Every row gives one point. The last column is the point's height on a tilted bowl or saddle (a function of degree 2), plus a little noise. Along how many of its main directions does it bend up, bend down or stay straight?

Points (11 x 3):
[[ 14  51 -11]
 [-50 -36  19]
 [-29 -38   1]
 [ 58 -34  29]
 [ 48  95  86]
 [-26 -90  93]
 [ 42  10 -15]
 [ 12   4 -34]
 [-53  40  16]
 [  9  -5 -33]
 [ -8  32 -28]]
Directions: 2 up, 0 down, 0 straight

Points, 18 rows:
[[ -2  81  12 -29]
 [-25  43 -28 -27]
 [ 90 -33 -22 -52]
 [-29  59 -14 -30]
 [ 64  21 -13 -37]
 [-84  38  18 -49]
 [ 51  -9 -95 -35]
 [ -8  60 -39 -40]
 [-16  58   8 -19]
 [-35 -71  91 -95]
 [-54  32 -12 -30]
 [-10 -16  37 -14]
 [ 10   6  45 -11]
 [ 18 -16 -47  -6]
 [ -4 -37  15 -12]
 [ 26  22  48 -14]
 [ 24 -23  24 -15]
 [ 23 -49  71 -53]]
Directions: 0 up, 2 down, 1 straight

Points (26 x 5):
[[ 16  -7 -54  -2   2]
 [ 50  -6 -37  -4   9]
 [ 11  14 -21 -64 -15]
 [ 16  -6 -57  25   1]
 [-22 -24  17 -55 -17]
 [-21  12 -18  11   3]
 [-18 -75 -36 -20  59]
 [ 30  63 -47  39 -39]
 [-95 -31 -61   6  95]
 [ 31 -26  35 -22 -14]
 [ 10 -19  12   5   4]
 [  5 -12  -6  57   0]
 [ -2  18 -18 -40   2]
 [-12  57 -37 -26   4]
 [-29  70 -29  51 -41]
 [-51  25 -18  43 -19]
 [ 18  -1  16  36   6]
 [  9 -18  85 -40 -72]
 [-10 -14 -51  12  13]
 [-12  30   1  68 -34]
 [ 16 -28 -40  33  25]
 [-64 -11 -18   0  30]
 [ 20 -14   1 -34  -6]
 [ 57 -58  -9  22  66]
 [-36  -9  -1  29  -5]
 [ 13  34  28  -3  17]]
Directions: 2 up, 2 down, 0 straight

Points, 43 rows:
[[ 43  14  -1 -32  -1  -6 -30]
 [-15  -1  25   3  26 -31  -6]
 [ 43 -39   2  95   9 -25 -48]
 [-41  36  19 -21  34  33 -43]
 [ 17  79 -29 -34 -31 -42 -89]
 [ -7  40 -11  12  11  13 -13]
 [ 20   3 -30 -17  25  39 -34]
 [ 10 -13   6  51  19 -55 -18]
 [-27  30  15  63 -36  -7 -37]
 [ -3  -9 -30   5  -5  69 -46]
 [ 32  25  -9  11 -16  30 -24]
 [ 31 -13  -9  26   0  30 -15]
 [-40   5  44   8  36  13 -24]
 [ -6 -18 -37 -13 -50 -31 -21]
 [-45 -24  24  11  -7 -70 -31]
 [ 17   1 -16 -31 -33 -29 -17]
 [ 22 -12 -13 -19  41  33 -38]
 [ 30  -1  -4  22 -19   1  -4]
 [ -2 -31 -18  64 -19 -33 -15]
 [ -9  56 -11  45 -40 -15 -37]
 [ 41 -77  37  23  51  -5 -95]
 [  4  39   7  23 -24 -13 -12]
 [  8   1 -26 -57   6 -28 -34]
 [ 20 -66 -23  -8 -33 -13 -36]
 [ 28  -3 -12  15 -24 -15  -1]
 [  8  -9 -10  69 -78 -35 -61]
 [ 14  25  30  -6  30 -10 -19]
 [ 18  -4  -5 -20 -31  43 -32]
 [ 16  14  -4 -48 -63 -51 -54]
 [ -8   2 -15 -17   2 -51 -10]
 [-44 -36   5  12 -24  19 -15]
 [ -5  -6 -21 -33 -25  11 -13]
 [ 26  -7   9 -54  43 -17 -51]
 [ 28  38   2  30 -20 -14 -15]
 [-32 -28  -3   7  11 -31  -4]
 [ 30 -32  39  -8  22  35 -45]
 [ 13  -2   4  28  13  45 -23]
 [-50  17  32 -27  77  -4 -71]
 [-39  84   9  17 -34 -30 -75]
 [-14  -1  10   4   7 -28   5]
 [-44 -12  37  20  -1  41 -26]
 [ 11  82  29  21  -9 -39 -65]
 [-31 -41 -15 -64  15 -25 -40]]
Directions: 0 up, 5 down, 1 straight

Points (69 x 9):
[[ -7 -54  -5 -18   7  36  19   8  -8]
 [ 12 -19   7  24  10  31   8  20 -17]
 [ 59   2  22  -3  -7 -25 -18 -46 -18]
 [  3 -17 -33 -10   4 -77  22   9 -35]
 [ -8   7 -12 -13  14  12   1  17 -19]
 [ -3 -32  30   6  -4  36   5  29  -2]
 [-13   3  31  22  17  10  -3  -9 -23]
 [ 84  15 -22 -13 -22  43  37  24 -13]
 [ -2   1 -69  38 -27  22  -9 -21 -22]
 [-48  -4   7  24  18 -25  19 -46 -19]
 [-59 -18  23  28 -11   3  36 -25 -43]
 [  1  -9  -4 -16 -31   0  57  -5 -11]
 [ 12  -2 -24   8  42 -40  -9 -35 -11]
 [ 50  -6  -8 -37  16  -4  14   2 -16]
 [-25  25  23  -8 -17   0 -11  -7 -27]
 [ 51  33 -25 -12  38  -8   6 -21  -6]
 [ -9   8  88  30  -3 -30   0  19 -62]
 [ 15 -35  -5 -20  -7 -14  51  18   2]
 [-38 -24  29  44 -17   0   5 -11 -41]
 [ 29 -15   8   8  34  43   0  35 -41]
 [ -4 -37  32 -20 -17  55   5   1 -29]
 [ 81 -12 -12  -7  63  24 -36  18 -95]
 [-63  37  22  20  43   2  32 -44  44]
 [  1  11  50   3 -13   1  43   2 -45]
 [  8  27  12  -6 -18  13   5   8 -31]
 [ -5  27  10  35 -15 -78 -33 -12  -6]
 [  1 -28 -39 -45   4 -27  -5  19 -16]
 [ -4  20  17   3  37   3 -80  -5 -37]
 [  8  40  -1  28  19 -20   4  21   7]
 [ -1  39   7   6   1  18  29  -2 -21]
 [  6  35   0  -5  35   1 -42 -25  -3]
 [-22 -33 -28   1  11  32  21 -13 -26]
 [ -2   2  13  25  -9 -16 -28  -1 -15]
 [ 34   1   4  16 -17  31 -44 -20 -36]
 [  8 -24  20 -24  37 -18 -15 -10 -37]
 [ 29  23  38  -9 -25   3   2 -47 -39]
 [-32   5 -26  -1  21  46   2  -3 -30]
 [  7  30  40   9  30  45  -8  12 -62]
 [ -9 -38  34 -19  26  -7 -11  17 -10]
 [  0  26  65   0  15 -10 -23  19 -35]
 [-37 -49 -35 -17 -11   1   3   5 -22]
 [ -4  -1 -25  39  -9  -4   9 -18  -6]
 [ 39  17  -9 -18  11   3 -76  11 -79]
 [ 33 -36   7  -8  25 -42 -36  -4 -40]
 [ 19   4 -39  -5 -23   6 -45  -3 -47]
 [  3 -29  12  18 -14  10 -15  -4 -19]
 [  4 -42  19  13 -16  85 -28  -6 -52]
 [ 22 -26  24 -23 -16 -16   7 -39 -32]
 [-17 -56  46 -46  21 -36   7  -3 -38]
 [-11 -12 -21 -32  32  16   3  -5 -28]
 [ 13  56   4   1   4 -31  25  12  -5]
 [ 45  18  31 -48  30 -13  19 -13 -45]
 [-51 -27  21  31  37  -8 -15   9   4]
 [ -6 -36 -36  -5   4   7 -13 -17 -29]
 [ 28  28  -9  16  17  15 -10 -12  -9]
 [-35  25  -9  25  57 -30  -9  19  61]
 [-11  20 -23 -39  -9 -14  25 -25  -7]
 [-31  -1 -33 -29  -1 -38 -24  27   6]
 [-12 -23 -43  19  25 -24  58 -85 -28]
 [-13 -17   8  43  26  32  18   2 -28]
 [  1   7   6  34  25  12 -26  36  -4]
 [  2  33 -46  -4  30  15  -1   1 -29]
 [ -5  27  43  11  21  -8  31   9 -26]
 [ 53  29 -15  22  36  35 -36 -49   6]
 [-14   0  -2  18 -33  12  15  24 -16]
 [ 12 -95   4 -11 -12 -23 -20 -13 -37]
 [-41 -21 -20  14 -58  -7  -7 -20 -44]
 [ 22 -13 -48  39 -20  -5   7  11 -26]
 [ 17  50  22  16   8  14 -35  -5 -29]]
Directions: 2 up, 4 down, 2 straight
